Rows are points. Each copy is the shape, with its points in the same order, stretched, turned, moved and blurred by noise. Say if it was mirrored as well.

Shape (5 x 2):
[[-64 -11]
 [-38 -23]
 [ 71  19]
 [ 39  -9]
 [-22  30]]
Copy 1:
[[-23 -56]
 [ -2 -28]
 [ 17  86]
 [ 24  39]
 [-37  -7]]
Copy 1 is: only turned
Copy 2 (5 x 2):
[[ 16  38]
 [ 32  13]
 [-13 -85]
 [ 15 -61]
 [-22   0]]
Copy 2 is: mirrored
Copy 3:
[[ 50 -27]
 [ 15 -31]
 [-80  47]
 [-58   9]
 [ 19  30]]
Copy 3 is: mirrored
Copy 4, 5 rows:
[[-52  38]
 [-29  23]
 [ 89  25]
 [ 50  12]
 [  0  58]]
Copy 4 is: only turned

Shape (8 x 3):
[[ 34  63 -49]
 [ 29   7  65]
 [ 47  28 -25]
 [-28 -12  51]
 [ 40  60  18]
 [ 28 -19 -42]
 [ 44  64 -29]
 [-48 -38  12]]
Copy 1, 8 rows:
[[-23  77 -57]
 [ 68  16  32]
 [-16  55 -19]
 [ 62 -38   2]
 [ 40  65 -26]
 [-53  13  -2]
 [ -6  76 -52]
 [ 15 -61  -6]]
Copy 1 is: mirrored
Copy 2 (8 x 3):
[[-71  23  37]
 [-20 -65  44]
 [-53  -7  17]
 [ 26 -43  31]
 [-56 -35  57]
 [-22  -2 -22]
 [-68   3  43]
 [ 46 -15  -3]]
Copy 2 is: mirrored
Copy 3 (8 x 3):
[[-30  67 -38]
 [  3 -39 -46]
 [  2  36 -24]
 [ -5 -67  -2]
 [-33  13 -69]
 [ 25  38  22]
 [-33  40 -53]
 [-12 -53  50]]
Copy 3 is: mirrored

Shape:
[[ -2 -14   1 -40]
 [ 44 -10  43  32]
 [ 37  -2  -3  -7]
 [-33  36 -60 -36]
 [-19  35 -41 -39]
 [ 45 -35  15  39]
 [ 47  10  41  84]
 [-65  19 -19 -29]
 [ 46 -52   9  65]]
Copy 1:
[[  7  26   0 -11]
 [ 53 -51  -5   9]
 [ 37  -1 -24   1]
 [-43  62 -32  23]
 [-28  57 -17  27]
 [ 56 -64 -38 -20]
 [ 54 -87 -23  33]
 [-62  40   6  18]
 [ 62 -90 -56 -29]]
Copy 1 is: only turned
Copy 2:
[[ 36  41   6 -24]
 [ 57 -56 -39  17]
 [ 38   3 -50  -7]
 [-29  90 -25   0]
 [ -5  80 -27   1]
 [ 40 -59 -52 -13]
 [ 36 -90 -69  49]
 [-23  69  23  10]
 [ 22 -86 -58 -21]]
Copy 2 is: only turned
Copy 3:
[[ -4  35 -40  -8]
 [ 14 -20  11  45]
 [ 29  25  -3   8]
 [ 12  87 -11 -72]
 [  8  87  -6 -50]
 [ 37 -32  -1  32]
 [ 14 -35  60  61]
 [-26  47 -15 -65]
 [ 45 -67  12  30]]
Copy 3 is: mirrored
Copy 4:
[[-43 -20   9  -4]
 [ 11 -34  -6  54]
 [  7 -28  -3   2]
 [ -5  55  25 -69]
 [ -6  38  31 -56]
 [ 10 -44 -40  46]
 [ 58  -3 -13  71]
 [-44  60  29 -28]
 [ 18 -39 -63  55]]
Copy 4 is: only turned
